Each row of a before or after table is a point. One or more steps were done to the points. Then noise was added and the rows were shuffled. The steps act on columns, c1 being the first. Write out the steps. A step turns or swaps two columns, mirrors them in a line or flattens them onto one, adds a multiple of one to another, or multiplies or shifts one. Angles are multiples of 10 degrees, from the lower column toward the higher: turns from -170 to 170, lines from 10 to 170 but not 90. Use the fewest steps. Two steps may share a column if one is a turn and the other turns, adds or multiplies; they go together, in the order done. Otherwise the lowest column goes first.
In the rows, 128 means zero.

Before, 13 rows:
[[112 110]
 [158 148]
 [133 189]
 [ 91 149]
 [169 109]
 [157 122]
 [128 114]
 [170 151]
 [170 160]
 [ 94 184]
 [155 119]
 [175 147]
 [174 104]]
After:
[[153  73]
 [162 119]
 [122 143]
 [107 140]
 [101  96]
 [180 115]
 [115  64]
 [151 144]
 [175 120]
 [179 127]
 [149 145]
 [164 172]
 [161 160]]
Steps: mirror c1 and c2 in the line at 10 degrees

Before:
[[157 156 129 110 152  98]
 [ 96 108  78 102 113  98]
 [ 89 175 156 105 119 194]
 [149  83 181 102 110 203]
 [116 156 187 191 103 132]
 [ 96 109 115 127 108  98]
 [176 107 108 111 101 181]
 [109 138 155 100 147  92]
 [155 111 177 196 150 142]
 [ 80  87  95 152 146 141]
 [186  96  93 102 173 114]
 [113 158 143 195 164 111]
 [164  93 113 117 104 126]]
After (13 x 6):
[[ 92 105  83 114 137  92]
 [135 175 145 131 121 113]
 [136 120 185 132  90 141]
 [172 151  98 146 178 110]
 [174 141 179 146 153 149]
 [137  89 165 133 159 211]
 [ 88 143 144 113  83 196]
 [100 102 121 117 135  96]
 [156  90 114 138 146 122]
 [147 162 132 134 115 100]
 [ 92 121  93 113 173 135]
 [166  95  98 143 133 176]
 [102 149 160 118 130  97]]
Steps: flatten c1 and c4 onto the line at 20 degrees; turn c2 and c5 by -60 degrees; turn c3 and c6 by 10 degrees

Before, 8 rows:
[[119  49 112 158  94 129  90 115  99 108  99 100]
 [115 146 159 114 155 128  88 131 139  94 175 148]
 [190 125  85 156 199  84 156 129 173 162 119 146]
 [143 108 148 100 146 103 102 149 123 131 188 163]
 [128 143 148 116 140 154  67 150  74 128 186 136]
 [135 102 104 146  84 108 119 153 109 140  62 116]
 [190 138  99 121 177 123 117 180 167 118 167 161]
 [116  91  74 121  70 117 102 108  98 124 103  92]]
After:
[[150 118 126 181 175 158 119 196 125 116 168 159]
 [111  83 125 125 156 100 116 140 135  92 175 149]
 [110 108 107 152 146 109 150 143 112 132 185 168]
 [118  67 153 133 141 111 123 113  69 127 185 135]
 [147 123 105 127  81 155 159 134 101 143  62 113]
 [149 101 129 106  89 144 208 100 113 110  99 101]
 [182 154  83 164 202 169 125 159 159 169 122 144]
 [118 110 119 122  66 183 171  90 117 122 103  91]]
Steps: mirror c1 and c4 in the line at 30 degrees; turn c2 and c7 by -100 degrees; turn c3 and c6 by -90 degrees; turn c8 and c9 by -40 degrees

Before (11 x 24):
[[209  94 137 103 143  57 127 108  81 143 106 128 168  57 118 159  81 134
  142  98 210  89 107 118]
 [123  86 146 117 134 117 131 125  78 111 139 118  98  75 103 126 134 131
  106 115 144 184 132 167]
 [128  80 107  89  91 201 111 148 111  95 120 147 127  68 108 117  89 124
  172 159 152 158 111 130]
 [157  82 121  91 133 146 103 161 105  83 148 146 108 161  95 141 176  99
  177 146 144 119  82 133]
 [108 108 159 185 118 119 130 182 136 173 165 156  74 130 131  80 114 130
  163 157 146  92  52 149]
 [174 105  82 162  93 125  81  95 103  98 129  82 113 106 161 129 112 164
  177 109 100 130  57 173]
 [127  94 126 122  77 118 121 131 171 122 116 153 143 145 125 136 115 141
  163 146 191 168 104 124]
 [112 114 101 110 175 192 117 142 140 117 112 140 115  96 136 132 128 119
  102 168 150 122 135 152]
 [146  97 138 119 145  94  78 110 156  49 103 103 186 123 139 167 106 175
  144  88 108 104  76  64]
 [137 139 115 108 116 131  98  94 134  78 110 158 119  98  87 162 104 184
  153  77 110 148 142  85]
 [143 115  58 128 175 107 153 167 128  81 148 118 160 178 123 135 141  81
  145 186 110  93 135  94]]
After, 11 rows:
[[131 103 112  88  73 200 111 150 114  72 131 145 125  71 110 119  86 138
  176 114 152  87 110 128]
 [154 169 114 109 131 130  95  93 136  85 174 158 123  94  85 161 105  97
  153 185 111 137 140  88]
 [146 113 122  93 121 154 101 160 107  67  87 146 109 161  95 144 174 139
  175 105 144 128  81 138]
 [125 140  61 124 186 109 153 167 128  80  82 119 157 176 121 132 140 150
  144  61 108 133 136  93]
 [121 100 146 118 119 120 135 123  75  88 122 121  99  78 104 130 137 119
  108 167 143  88 131 169]
 [114 122 100 109 159 191 112 139 138 109 142 138 115  98 138 132 130 148
  108  93 150 112 137 152]
 [212  88 135 104  88  57 128 108  78 123 122 127 166  57 115 158  79 138
  142 136 208 176 106 116]
 [161 138 142 118 158  94  79 109 155  40 168 105 183 121 139 172 106 109
  145 152 109 169  74  66]
 [175 123  78 163 109 128  80  94 101  90 135  83 113 111 162 128 111 102
  175 144  99 138  59 174]
 [135 100 128 117  30 117 119 136 171 104 149 150 142 145 123 137 113 120
  162 130 193  86 105 125]
 [101  88 159 185 107 120 126 180 136 158 110 154  75 133 132  81 114 106
  161  84 148 151  49 150]]
Steps: turn c11 and c18 by -140 degrees; turn c1 and c11 by -20 degrees; turn c2 and c10 by 30 degrees; add -0.7 times c21 to c5; turn c20 and c22 by -150 degrees

Before:
[[105 144  86 175 187 124 122 114 158  97 137 159 133 124 146  78 194  81
  146 109 187 146 140 176  98 125 139  98  77 117 174 120  96 154 102 108
   92 158 212  58 119 103 168 152  74  67 132 141 122 148 123 102 147 156
  141 121 153 117 158  88 134 152  96 172]
 [113 164 139 156 163 112 140  61 145  94 129 153 144 109 132  99 167 161
  119  99 121 158 108 157 121  79 148 169 144  90 128 106  72  91  72 114
  107 133 161  90 109 134 164 123 110 111 157 145  67 130 113 113 148 162
  108  90 116 105 131  55 116 151 100 144]
 [202  52  79  94  82 130 170 186 156 155 127 171 182 177 124 138 149 127
  154 175 121 129 157  95 124 149  54  90 141 167  95 131 150 146 136 136
  176 101 110 168 160 116 109  91 163 139 140  93 170 201 103 161 127 102
  137 194 114 165 171 126  90 102 177 109]
 [161  42  92 134 100 145 155 133 145 163 147 109 179 115 100 132 162 154
  130 155 101 121 173 139 141 166  72  96 185 172  93 114 127 181 164 153
  143 110  96 128 137 102 115 120 161 116 131 102 163 158  98 183 111 103
  161 153 119 171 152 141  95 105 156  96]
 [110 152 137 165 121  78 136  86  82 120 116 138 120 103 147  95 161 132
  117  79 135 122 134 177 135  90 167 171 140 129 140 145 101 125  79 101
  118 114 184  96  94 117 113 114  95 100 162 113  83 112 141 111 181 139
  107 102 138  82 149  88 135 158  80 195]
 [153  42 154 115 131 151 150 124 132 163 134 109 120 163 101 105 106 172
  130 117 103 102 175 103 165 123  70 147 145 182 139 135 144 137 178 137
  170  93 150 128 177 123  85 100 123 115 156 138 196 183 131 108 133 176
  150 192 120 184 117 180  72 119 152  80]
 [161  72 107  72  66 171 134 140 151 131 158 141 206 122 143 196 155 129
  164 175 114 133 146 100 119 179  59 121 128 132 124  82 126 187 159 180
  145  94 107 175 162  67 132 111 137 135 122 105 134 172  91 153 120  79
  164 143 171 151 157 149  95  63 153 124]
 [119 146 151  88 152 116 119 108  96  86 100 141 161 139  87 119 111 172
  112  77  96 108 130 149 143 101 170 156 170 117 113 157  79 134  82 104
   74 138 124 109 129 145 120  99 104 115 141 120  69  96 143 160 186 122
   94 116 127  91 104  80 156 141 161 145]]
After:
[[104 145  85 175 188 120 121 114  81  99 136 160 133 123 144  78 196 157
  145 109 189 146 140 177 100 126 139 108  76 119 173 121  96 154 102 109
   90 159 212  59 119 103 167 150  74  66 131 142 122 147 122 102 148 121
  142 120 156 117 157  87 135 204  96 172]
 [119 147 151  88 154 133 118 110 171  87  99 143 160 140  88 119 111  95
  111  77  95 109 131 149 142 102 169 149 170 117 114 157  78 135  81 103
   74 140 127 109 130 145 119 100 103 113 141 119  69  95 143 160 185 116
   94 116 125  89 104  81 158 191 161 145]
 [113 165 140 155 164 119 140  60 161  94 129 153 142 108 129  98 166 147
  121 100 124 157 109 159 121  79 149 157 141  91 129 105  71  90  72 114
  108 132 163  89 109 134 163 122 111 110 160 143  67 131 115 112 148 108
  107  91 113 104 129  56 116 202  98 145]
 [110 153 136 167 122 140 137  88 132 120 116 138 117 105 147  97 165  84
  115  80 135 121 132 175 134  89 168 158 138 128 141 143 100 126  78 101
  119 114 182  96  94 118 112 114  95 100 162 111  84 111 141 110 181  79
  106 104 137  80 149  89 134 210  81 195]
 [163  72 106  71  68 134 134 140 128 133 158 140 206 124 144 196 157 152
  166 177 113 133 145 103 118 179  60 121 128 131 124  81 126 189 156 180
  144  93 109 175 162  67 132 110 138 139 122 107 136 171  91 155 122 174
  165 143 171 151 154 148  97 114 152 125]
 [163  43  92 133 100 133 157 133 155 163 146 112 180 114  99 130 161 145
  131 155 101 118 173 136 142 168  72 107 185 173  94 114 127 180 161 155
  142 110  97 127 136 102 116 121 161 116 128 101 163 160  96 179 109 149
  162 154 119 170 153 140  96 155 157  95]
 [154  40 154 117 132 104 150 124 172 164 132 110 120 161 102 106 106 132
  131 117 104 103 175 104 165 122  68 138 145 183 138 135 143 139 177 137
  171  95 149 129 175 122  84 100 123 114 155 136 196 182 131 109 132 143
  150 192 120 185 117 177  72 168 152  79]
 [201  53  79  93  82 139 170 186 128 155 127 173 182 179 124 136 150 155
  152 177 120 130 160  95 124 152  52 102 141 168  94 131 151 145 135 137
  176 103 110 167 160 116 107  90 164 141 140  92 169 201 103 160 128 133
  136 192 115 165 173 124  89 150 177 109]]
Steps: multiply c54 by 0.4; turn c6 and c54 by 110 degrees; swap c9 and c18; multiply c28 by 0.7; shift c62 by 50

Before, 12 rows:
[[158 167 149 135 117 158 117 138 123 132 163 194 113 125 129  94 114 114
   79 157 130 122 138  68  92 120 139 167 148 107  97 134 148 133  47 129
   98 182 137 123 161  78 105 165 103 130  85 129 148  98 107 174  86 152
  155 158 172 141 126  78 137 197 109  97]
 [147 152 207  99 158 117 114  99 159 137  99 127 141 115 125 111 159 133
  106 139 132 140 144 148 106  80 135 125 147 122 170 160 119 119 136 174
  100  84 135 123 101 150 144 153 159 184 158 164 128 143 123 112 148 107
   85 159  83 125 176 163 117 103 123 121]
 [158  64 120 137 127 170 177 159 161 170 172 176  76  99 225 113 119 114
  114 158 145 103 153 133 148  86 165 159 144 170  95  68 156 118 106  52
  175 179 178 110 168 161 185 116 163 157 141 116 179 106 179  89 121  90
  129 135 112 144 143 117 120 105 145 171]
 [ 99 133 190 126 110 100 129 126 139 151 168 100 166 119 118 146 126 145
   87 147 115 112 133 133 118 110  93 112 126 110 147 161 105  94 148 144
   71 108 158 116 110 138 155 105 104 106 158 156 111 150 114  99 142 130
   95 121 103 161 151 149 100 130 119 131]
 [129 158 193 150 158  78 139 119 142 105 128  98 157 121 114 160 176 142
  141 129 127 142 141 101 152 103 144 128 113  83 113 147 112  90 145 143
   84  99 148 135  99 175 122  99 113 155 188 157  99 170 126  96 173 121
   94 125 103 129 144 175 128 129 129 103]
 [150 177 153 132 124 124 151 142 137 115 139 154 147 143 132 113 149  77
   99 152 117 131 171  65  79 128 105 133 175 169 106 142 141 117  59 147
   87 200 100 124 161  91 119 143 137 148  94 113  95  85 111 174  39 154
  163 151 175 120 128  74 133 146 131 155]
 [132 125 164 145 150 106 147 105 140 128 159  96 147 139 123 167 144  93
  122 112 139 110 125 124 163  80 109 110 136 117 156 115 117  88 138 156
  106 112 157 133 120 148 126 128 108 138 137 173 144 126  98 113 142  98
   93 108  68 102 198 160 100 128 155 131]
 [156  97 158 104 123 160 121 165 166 167 148 149  97 121 168 115 140 109
  130 126 148  68 172 153 151 116 183 148 106 172  75  81 112 140 119  48
  153 152 140 145 208 137 132 102 109 111 156 106 136  63 170 116 153  76
  141 127 105 131 146 112 177 128 132 173]
 [105 144 194 140 145  92 130 134 134 129 179 108 146 106 131 128 182  81
  125 110 142 158 120 183 139 114 121 164 107 114 163 152 107  96 165 157
  122  79 158 110 100 145 130 110 140 142 163 170 114 157 124  99 152 104
  107 100  87  89 133 196 118 109 135 139]
 [193  77 113  83 135 169 149 177 174 150 144 173  89 171 176 127 113 108
   90 127 113  85 125 164 191 123 161 140 120 158 120  75 104 146  82  25
  185 188 158 143 161 158 182  74 136 148 154  87 132 100 129  93 164  94
  156 116 120 158 150 170 144 123 148 148]
 [113 122 163 131 152 139 141 113 154 127 169  89 178 130  91 147 157 136
  124 116 141 132  77 122 125 103 143 131 107 103 131 152 116  84 161 149
   88  97 162  50  99 148 149 114 117 161 156 166 118 131 126 127 111 101
  120 117 104 130 161 165 139  98 124 120]
 [172 161 146 126 122 119 153 135 124 113 146 146 114 113 111 121 123 127
  100 169 135 112 163  80  72  82 111 143 150 156  90 160  98 124  57 116
  168 163 110 146 144  74 119 119 109 142  86 110 147  86  91 198  35 140
  178 158 194 137 109  70 136 183 116 117]]
After (12 x 64):
[[134 103 166 144 148 111 148 103 142 127 159  95 148 142 123 167 145  93
  122 110 139 111 127 126 166  80 108 115 136 117 156 114 118  89 140 157
  107 112 160 132 118 150 124 130 110 138 138 174 146 123  95 115 141  96
   92 133  69 101 196 161 100 249 156 133]
 [160 177 148 133 118 127 116 138 121 130 162 194 111 126 128  96 115 115
   77 159 132 122 140  66  91 122 140 167 148 106  95 134 149 134  48 128
   96 182 138 124 158  82 105 167 102 131  86 127 151  98 107 175  87 153
  152 104 173 142  67  77 138 159 108  98]
 [130 119 195 150 158  73 138 121 142 104 127  99 157 121 114 161 177 142
  138 132 125 139 142 104 152 106 143 129 114  83 115 146 108  89 146 140
   84 101 146 135  96 178 123  98 113 154 188 159 102 167 127  95 171 122
   94 134 104 130 143 174 127 157 128 105]
 [102  99 195 138 146  89 132 134 137 130 181 110 147 106 131 129 182  80
  122 110 139 160 119 183 137 115 121 164 106 116 162 154 109  95 165 159
  122  80 158 112  98 144 131 110 141 141 163 172 115 156 125  98 152 103
  106 124  88  92 150 196 118 125 134 140]
 [193 113 115  83 135 189 150 179 176 152 145 176  90 169 178 130 111 106
   89 125 114  86 123 164 192 123 164 139 121 155 119  77 102 143  84  25
  184 190 159 142 160 155 182  71 133 147 153  88 134 101 129  91 163  96
  157 134 120 160 154 171 143 165 146 147]
 [156 124 122 138 128 199 175 160 162 171 170 178  77  99 225 114 119 117
  116 156 146 101 152 131 148  85 164 159 143 172  95  67 156 118 105  51
  172 178 178 112 167 164 186 116 163 156 139 117 180 106 178  91 121  91
  130 150 110 145 161 116 118 145 143 174]
 [111 119 162 131 154 140 140 114 155 129 169  91 178 130  90 144 156 135
  124 115 145 131  77 119 125 100 143 132 107 102 131 154 117  86 161 148
   90  97 164  50  96 148 148 116 120 160 153 167 120 132 126 126 111 103
  120 117 105 131 186 162 140 171 124 123]
 [155 129 160 104 120 173 121 165 166 166 146 150  97 120 166 116 138 110
  130 125 144  67 176 153 149 119 182 148 107 174  76  78 113 142 119  50
  152 151 138 146 207 137 134 103 109 113 155 104 133  63 170 117 153  76
  140 132 104 131 145 110 179 158 134 172]
 [ 99 117 189 125 110 102 130 124 140 152 166 100 167 118 121 147 128 146
   87 149 116 111 132 136 119 111  89 113 125 111 148 160 105  94 149 145
   69 111 160 117 108 135 156 102 101 106 159 157 111 150 113  99 141 128
   95 139 107 161 147 147  98 170 121 132]
 [148 159 207  99 159 102 114 101 160 136  99 126 140 114 126 110 158 133
  105 138 134 140 143 147 103  80 134 127 146 124 170 157 121 118 132 175
  100  83 134 123  99 151 146 153 160 182 160 164 127 143 123 113 143 106
   84 134  83 126 200 163 116 197 123 122]
 [151 166 151 133 123  95 151 142 139 117 139 152 146 140 136 110 151  78
   98 153 121 131 173  66  80 129 104 132 172 171 105 142 143 118  58 147
   85 199  97 124 160  91 118 146 137 149  95 115  93  86 110 173  41 154
  165 111 176 120 113  76 130 136 127 155]
 [168 161 147 126 122 100 155 135 123 112 147 145 114 113 111 116 121 125
  101 172 134 113 166  80  70  83 111 146 150 160  92 162  98 127  58 114
  167 163 111 144 146  74 118 122 110 142  89 109 148  87  96 194  34 138
  180 125 192 137  60  67 136 122 116 114]]
Steps: turn c2 and c6 by -40 degrees; turn c2 and c56 by -60 degrees; multiply c59 by 2; turn c59 and c62 by 60 degrees
